Each point is reached from the start by the listed moves, each made once or not at all, plus a little noise. Is the number of moves made odd or even? Then give how often each move was made.
In the rows, 128 means zero.

Moves:
(1): [155 103]
(2): [150 156]
Start: [133 136]
Points:
[162 110] => odd (1, 0)
[183 139] => even (1, 1)

Moves:
(1): [185 160 169 138 122 113 114 106 131 134 143]
(2): [116 159 126 131 125 144 124 132 137 147 123]
(3): [105 108 159 128 119 139 125 134 144 125 148]
(4): [130 121 112 157 117 123 122 124 121 129 163]
(5): [119 140 123 140 181 127 137 129 131 101 134]
(6): [133 128 123 126 130 191 124 143 123 115 141]
(7): [119 144 128 129 123 133 171 122 113 116 123]
(8): [142 138 118 114 130 112 135 174 135 122 135]
Start: [125 169 126 103 135 141 115 124 145 119 116]
Points:
[ 99 173 134 135 115 226  96 145 159 123 179] => even (0, 1, 1, 1, 0, 1, 0, 0)
[ 89 188 131 145 168 225 108 146 161  98 186] => odd (0, 1, 1, 1, 1, 1, 0, 0)
[100 165 153 102 124 221 150 141 143  90 143] => odd (0, 0, 1, 0, 0, 1, 1, 0)
[181 212 144 140 116 189 133 106 122 101 175] => even (1, 0, 0, 1, 0, 1, 1, 0)

Moves:
(1): [151 142 122 130 120 123 128 104 114 130 128 116 127]
(2): [103 157 129 145 137 132 122 127 125 125 104 120 124]
(3): [145 121 163 117 125 133 145 123 101 127 132 142 134]
(4): [128 118 138 174 105 116 124 108 116 123 113 130 126]
(5): [135 131 113 135 147 115 142 114 126 114 125 133 127]
(6): [130 104 122 135 116 155 137 151 118 113 133 122 118]
(7): [135 141 131 129 108 121 159 146 143 128 138 121 110]
(8): [159 142 132 131 125 123 121 157 126 133 113 132 152]
(9): [142 117 137 126 137 142 129 113 154 117 123 114 117]
(10): [122 128 129 140 146 155 124 129 150 164 146 142 133]
(11): [127 133 132 122 124 136 122 135 135 103 150 138 130]
(12): [137 117 114 113 108 147 142 113 133 116 105 166 126]
Start: [169 132 101 126  99 114 143 139 127 126 108 144 133]
Points:
[193 141 145 108  71 122 186 156 125  97 142 164 120] => odd (0, 0, 1, 0, 0, 0, 1, 0, 0, 0, 1, 0)
[178 121 108 172  38 167 181 136 151  55  79 159  91] => odd (0, 1, 0, 1, 0, 1, 1, 0, 1, 0, 1, 1)
[182 131 121 171  45 146 209 130  99  54  88 194 104] => even (0, 1, 1, 1, 1, 1, 1, 0, 0, 0, 1, 1)
[228 147 111 129  63 158 166 146  76 101  55 173 147] => even (1, 1, 1, 0, 0, 1, 0, 1, 0, 0, 0, 1)
[223 172 118 183  58 122 151 147 141 142 128 159 143] => even (1, 0, 0, 1, 0, 0, 1, 1, 0, 1, 1, 0)
[196 166  92 127  69 141 184 102 155  99  66 145  96] => odd (1, 1, 0, 0, 0, 0, 1, 0, 1, 0, 0, 1)
[146 164  86 162 147 132 147 121 147 147 100 158 134] => odd (0, 1, 0, 0, 1, 0, 0, 0, 0, 1, 0, 0)
